Each wall is flat, endless, passes through zero and stands at right angles to its row. A trip goes straight from one point to another. List the walls that it crosses, first one first.

Walls:
(1): [-10  30  58]
(2): [  9 -42   6]
(3): [  6 -20 -14]
(4): [-33   1  13]
(5): [-28 -22  23]
Trips:
[-109   58  -26] to [25 36 10] -> 5, 4
[ 32 -23   5] to [ 17 -15  -1] -> none
[ -7 -30  19] to [ 32 -56  53] -> 4
[ 60 -39  75] to [ 42 -11 -26] -> 5, 1

Walls:
(1): [ 15  31 -36  66 -17  -5  28  24  15  50  -4]
(2): [ 30 -25  -1 -17  19 -58  26  18 -33 -47 -61]
(3): [ -2 -64 -46  28  59  35  51  12  45   3  36]
(4): [  7  29 -24 -37   4  16   3  35  42  19 -17]
(5): [ 35 -35  71 -88  -7 -13 -27  43  14 -37  21]
(6): [  6 -14  79  66  39  45 -42 -40   0  66  27]
(7): [ -8  70 -30  56  10  35  -2 -16 -34  16  71]
Trips:
[ 55  46  -7  64 -41  26   2 -77  19 -27  25] to [-32 -31  16  -8 -31   4  -5  14 -28 -53 -26] -> 1, 6, 2, 7, 5
[ 29  56  48 -11  23  -1  42 -34  -6  35  15] to [-22  40  70  22  66 -26  -2 -28  28  40 -10] -> 4
[ 18  59 -50  39 -35  45 -48   6 -44 -25   7] to [  9  -2  18  62  46  48 -14 -13  61  -5  38] -> 6, 3

Walls:
(1): [-28  15   0 -23  31  11  41  26  -5  -6  27  56  43 -62 -24  36  -8  61
  40  24]
(2): [  29    4  -29   24   36   18  -60    8   10   70    2   37   23   68
   17 -113   -1  -29   12   -8]
(3): [-19  38 -16 -20 -18 -67  19 -13  36  10   6 -11 -49   1  39  33   9  97
  52  20]
(4): [-36 -16  55 -16 -38  69   3 -14  70   0  22  -2 -39 -36  44 -32 -53  13
 -43 -41]
Trips:
[-38 -58  51   8  35  18 -56 -16 -21  31  12   9  -2  20  -7   1 -16  24
  14  19] to [  5  11   5 -44  29 -48   4 -37 -21  39 -46  31  64 -39   2 -23 -28  13
   8 -16] -> 4, 3
[ 24  87  16  23  74  12  18 -38 -28 -41   8  47 -71  16 -47 -76 -43 -46
  38  32] to [ -24   44 -105  -63  -47  -27  -14  -23  -35  -14  -12  -25   24   27
   30   21   31  -29   14  118] -> 3, 2
[ -8  -3 -17   0  58 -44 -57   7 -27 -49  26   9  -1 -43  43  30 -22  38
  13   9] to [-58 -45   7  -5 -13  -5 -37  11  18  15  41   3 -58  13  15 -13 -16 -13
  35  19] -> 4, 2, 1
[ 11 -23 -24  14  -1  22   5  44 -32  15   6 101 -14 -17  25   2 -10 -33
  42 -10] to [ -2 -30 -15 -17 -15 -31  20  21  18  28  39  10 -17   0  18 -31  93 -13
  15 -14] -> 3, 1

Walls:
(1): [ 66 -47  43  32 -38 -10  72  14  48 -23 -13  -6  -4  21  50 -21 -24  63
 -19  16 -15 -44  33   1 -33 -11   0 -29   3  -1   3 -29  38  -3  23  17
  14 -39  35  50  44  -7  18  26  12  49 -10  -4]
(2): [ 67  -5 -29  20  30  -9 -10  33  81 -53 -32  17  29  39  22  42 -32 -14
  34  11 -18 -37  24 -48 -17  48 -58  12 -46  14  53 -56  -3   4 -24 -14
 -48  19  17  12   9 -21  32 -21 -24 -39   7 -24]
(3): [-10 -51  39  -9  54  47 -24 -38 -18 -32 -46 -16 -59  52  47 -39  51  18
  36 -12   0 -11  10 -38 -62   0 -18  24  30  33 -38  -5   8 -25 -43 -69
  -7  43  23  35 -18  -7 -74  65 -25  41  -3 -15]
(4): [ -26  -33   32    1  -21  -18   85   72  -46   93  -34  -40  -55  -76
   35  -31   37   11   -7  -30  -43  -46   48   -8   57  -48 -116   -1
    8  107   24  -69   55  -10   14    3  -17    8   -7  -54  -58  -88
   -1  -54   27   -7   26   19]
(5): [-26 -50   4  31   3  66 -59 -55  -2  33  52  -4 -11  -9  57 -11  26  58
  -3  17 -18  -3  24  27  40  13  11  67   8  24 -55 -24 -52 -71   0 -39
  58  37  -3  28 -24   8 -35 -55 -24  53  52 -36]
(6): [ 36  42 -54  56   3  -5  -5  19  68  11  17  54 -10  30 -27  11  17 -10
  74  44  12  32 -78  12   3 -21  10 -13  32  45  24   7   3 -28  45 -31
  47   4  15 -32   8  16   3 -36  -1  15 -40   3]
Trips:
[ 51  41   5 -74 -18  52  12   0 -20   6  56  20 -20  10 -39  20 -33   5
  13 -10  25  41 -59   0 -26   8  98 -47   6   1 -14 -10 -27   8 -32  63
 -51  -4  20  14  -7  28  18 -13   2  40  34 -25] to [ 52  13   3  44  18  69 -12   2  44 -16  -8  16  -9  17   4 -48 -40  20
  -8 -20 -52  21 -14  -8  77  30   6 -40  14 -35  21   1 -35  -5   3  51
  -4 -35 -16  17  27  -5 -43  20 -39   7 -36 -11] -> 1, 2, 5
[ 52  25  20 -28  -5 -35  14  13 -42  -6 -69   0   5  19   7 -24 -44  18
   0  18 -19 -22  50  -3  -5  12  83   4 -30  43  -4 -32 -16 -15 -27 -16
 -26 -37 -40  48  14  65 -56 -24 -44  23 -42  -6] to [ 22 -47 -23 -24   5  58  39  40 -96 -25 -13  -3 -13 -12  71   2 -47  19
 -38  53   4 -51  28  29 -24  -3 -63   7 -49  20 -26   0 -17   2  42  11
  28   4   2 -16 -12 -22  -5 -31 -62 -49  -2 -13] -> 5, 4

Walls:
(1): [ 35 -67  -6 -55 -60  31 -15 -12  65   2  16 -77   2   4 -50 -23  22 -53
   9  -9   5  20 -11 -10  -7  -6 -58  66  15   1  -5  12 -12  31  27  -5
  -4   5   0  74  39 -38  16   9 -14  19 -27  69]
(2): [  5 -41  21  -3 -13 -28  43 -40  32  -4  -4 -10  -9  -2 -40 -12  31  35
   5   7  46  30  49   1 -38  -3 -56 -43  17  22   8  28 -10  26   0 -60
  13  60   9 -18 -56 -17  25 -19 -58 -17  60  26]
(3): [-34  42  53  -8  75 -20 -15 -26 -20 -27  11   0 -18  15 -24 -18 -34  58
  18  25 -11 -13  67 -24 -57 -18  -2  -8 -10 -67   9  11  -2 -31   9   9
  84 -54  10 -18   2  68   4  59 -25 -26 -34  15]
(4): [ 26 -32 -38 -42  49  26  93  -8   7   9 -42  -5 -22 -21  70  44  -6  22
 -31  27 -39  43 -37   4  51  10   0  42   3  33  66  45  10  53 -86  36
  34 -13 -12 -39  59  17 -53  64 -29  13  40  28]
(5): [-55  71  -6   0  -8  47 -26  80 -45 -33 -20  -7 -37 -29  19  18 -34 -26
  88  73 -27  -3 -24  10 -60  26 -26  24  41  56  22 -17   9  25   4  21
  27  23  16 -42   9 -29 -54 -80  -5   9 -11  21]
(6): [-20 -48  53 -29 -50  16 -14  -4   5  17 -47  56 -35  29 -20 -22  12  -5
  -4   0  -3  -6 -36  15  79 -31 -41  70 -54   1  34 -35 -18 -54 -52  58
  15 -25  49 -11 -44 -17 -48   3  39 -19   5  24]
(7): [-43   5  42 -16  23  20 -53  13 -14  22   6  -1 -46   4  21  38 -25 -47
  15  42 -33 -10 -18  83  11 -40  66 -11  97 -48 -14  71 -38 -24  23 -28
  11  21  -7 -19  12 -25  49  73 -89  20 -26 -18]
Trips:
[-41  24 -28   8   1  14 -77  52 -38  18   2  -6 -32  -5  13 -29  51 -29
  -9  -9  16  54  27 -31  36 -61   3  26 -42 -45  32 -25  49  37  11  16
  50   3   3 -62  35  16  50  -7 -79  17 -40  52] to [ 35   5 -12   3  -4  44 -34  61  38  10 -11   1 -18 -16 -31  26  33 -31
   3  36 -25 -68 -40  29  -4 -21  -6  18  -3  57 -17   7 -10  48  -5  -9
  12  35  13  -6 -58 -56  70  -8  14   1  14  15] -> 4, 3, 2
[-16  20  28 -14 -20  29  -5  60  32  -3  35 -47 -41  10  -5  17 -30 -38
  25  35 -18  56  -2  -7  -9 -28  13 -47  -5 -49  31  42 -19  54  37 -28
  88 -10 -37  10   6 -39  22 -13 -10  47 -11 -54] to [-59 -90 -26  -3  27  38  13   4   5   9 -22  -6  36  50  17  24 -33 -34
 -43  -5 -50  27  16  26  53  -9 -19  52  17 -38 -55  56 -63 -12   1 -15
  42   9 -42 -20  14 -68  -5  47  31 -14   0  -3] -> 4, 2, 5, 3, 6
[-80  39  -7  49 -21 -86   8   9 -12  12 -66   1 -34  49 -38  -7  58   7
 -22   8  28 -40  10  18 102  20  -5 -13 -27 -29 -73   9  -5  31 -76  27
  45  13  62  49  12 -46 -26 -83   3  42   3  22] to [-39  33   2  26 -16  -5  12 -74  12  19 -69  19  -5  -5  56  54  15 -23
 -34 -16 -11  50 -17 -11   8  63  54 -11 -22   8   3  21 -23  -8 -26  35
  50 -24  18 -11 -14 -19 -71 -14 -33 -47  48   6] -> 4, 2
